Each row is a point. Each table stands for the endless flat space through its points: a line for two points, a plane for three, and so on. The two share one point or none. Which?
In the rows, 128 means zero.

First (2 x 4):
[[116 127 125  89]
 [140 135  85  97]]
Second (2 x 4):
[[120 122 124  97]
 [118 115 133 103]]
They share: [122 129 115  91]

First (3 x 6):
[[139  97 149 142  68 111]
 [155 121 147 127  55 144]
 [147 133 127 139  75 138]]
Second (2 x 6):
[[109 111 142 142  62 143]
 [169 147 100 154 110 107]]
They share: [139 129 121 148  86 125]

First (3 x 8):
[[102 113 152 143 100 149 133 142]
 [ 98 103 174 131  84 131 131 162]
 [ 73 135 181 122  98 173 126 158]]
Second (2 x 8):
[[111  85 188 121 108 170 102 149]
 [ 75 115 146 157  84 104 150 167]]
They share: no point

First (3 x 9):
[[ 89 119 133  98 135 137  90 120 106]
 [ 91 153 187 143 121 152  93 170 102]
 [ 88 141 157 116 130 146  93 149 108]]
Second (3 x 9):
[[ 89 119 174 138 115 147  72 123  88]
 [ 80 125 153 118 126 142  92 130  86]
 [ 62 122 150 113 131 152 115 143  81]]
They share: no point

First (3 x 9):
[[129 165  81 105 131 125 139 112 163]
 [137 168 103 134  95 113  94 140 159]
 [121 129 147 153  79  93 129 194 123]]
Second (2 x 9):
[[115 150 117 135  95 105 137 154 156]
 [127 142 123 135 103  99 123 144 142]]
They share: no point

First (3 x 11):
[[145  74 148 146 151 162  91 151 166 140 110]
 [157  68 148 164 136 180  82 130 199 149 143]
 [141  92 132 142 142 176 110 124 177 159 143]]
Second (3 x 11):
[[133 102 155 156 168 189 130 160 135 177 133]
 [170 118 111 169 120 155 137 155 163 138 153]
 [111  86 169 134 186 199 114 144 137 189 119]]
They share: [137  94 132 136 147 170 113 131 166 156 132]

First (2 x 12):
[[118 162  80 109 147 112 148 155 140 148  67 121]
 [ 90 130 116 101 151 148 152 131 144 108 111  89]]
Second (4 x 12):
[[122 101 113  78 101  73 159 119 130  86 128  78]
 [128 161  83  90 137 139  99 113 178 134   8  96]
 [ 78 156 110 129 169 126 168 181 136 130 125 115]
 [ 98 161  93 114 165 149 147 151 146 142  76 114]]
They share: [104 146  98 105 149 130 150 143 142 128  89 105]

First (4 x 14):
[[ 88  89 141 136 179  86 171 140 168 170 111 140 138 143]
 [157 156 122  59 119 138 146  75 114 170  95 165 180 177]
 [150 145 152  45 100 173 121  55 110 152  96 184 189 193]
 [174 177  90  63 129 114 166  85 112 185  87 150 176 164]]
Second (4 x 14):
[[108 123 178 120  99  95 170  57 175 166 109 177 160 173]
 [100 117 155 100 133 119 161  83 161 188 111 185 149 199]
 [100  95 154  68 163 147 146  97 123 162 125 169 160 181]
 [112 121 130  98 139 141 130 109 185 184  77 173 172 193]]
They share: no point

First (3 x 18):
[[197 115 128  87 118 135  96  68 125 101 196 135 106 112 123 114 158 152]
 [160 132 102 135 164 113  86 113 124 107 153 115 150 148 126 137 156 148]
 [167 121 100 131 158 111  76 110 123 109 158 123 146 148 125 132 162 148]]
Second (4 x 18):
[[139 145 109 125 151 127  80 114 131 104 148 116 139 122 116 128 168 147]
 [190 123 113 110 151  99 118  75  73  89 171 101 118 171 150 188 134 124]
 [170 129 112 117 147 110 102  90  98  92 162 108 127 152 136 163 147 137]
 [160 120 108 131 131 121  85  96 126  82 161 113 138 142 119 136 156 166]]
They share: no point

First (4 x 20):
[[135 193 112 112 103 136 131 140  75 192 171 182 153 157  97  92 164 102
  122 111]
 [145 107 113 165  96 155 129  78 130 154 133 163 148 131  79 125 141 151
  166 180]
 [158 130 166 191 121 195 152  83 124 152 132 149 155 105 111 132 130 139
  160 148]
 [138 127 109 145 100 142 131  92 114 168 138 167 150 142  82 116 146 141
  152 165]]
Second (3 x 20):
[[135 142 113 172  86 134 140 123 102 187 147 172 158 152 105 137 156 159
  176 149]
 [133 142  97 174 112 140 122 119 122 169 147 158 118 152 101 139 114 161
  162 161]
 [143 142 131 158  80 146 148 111  94 185 147 178 180 140  99 121 178 139
  168 141]]
They share: [145 142 124 153 103 158 134 101 110 166 147 167 151 134  92 115 147 131
 150 149]
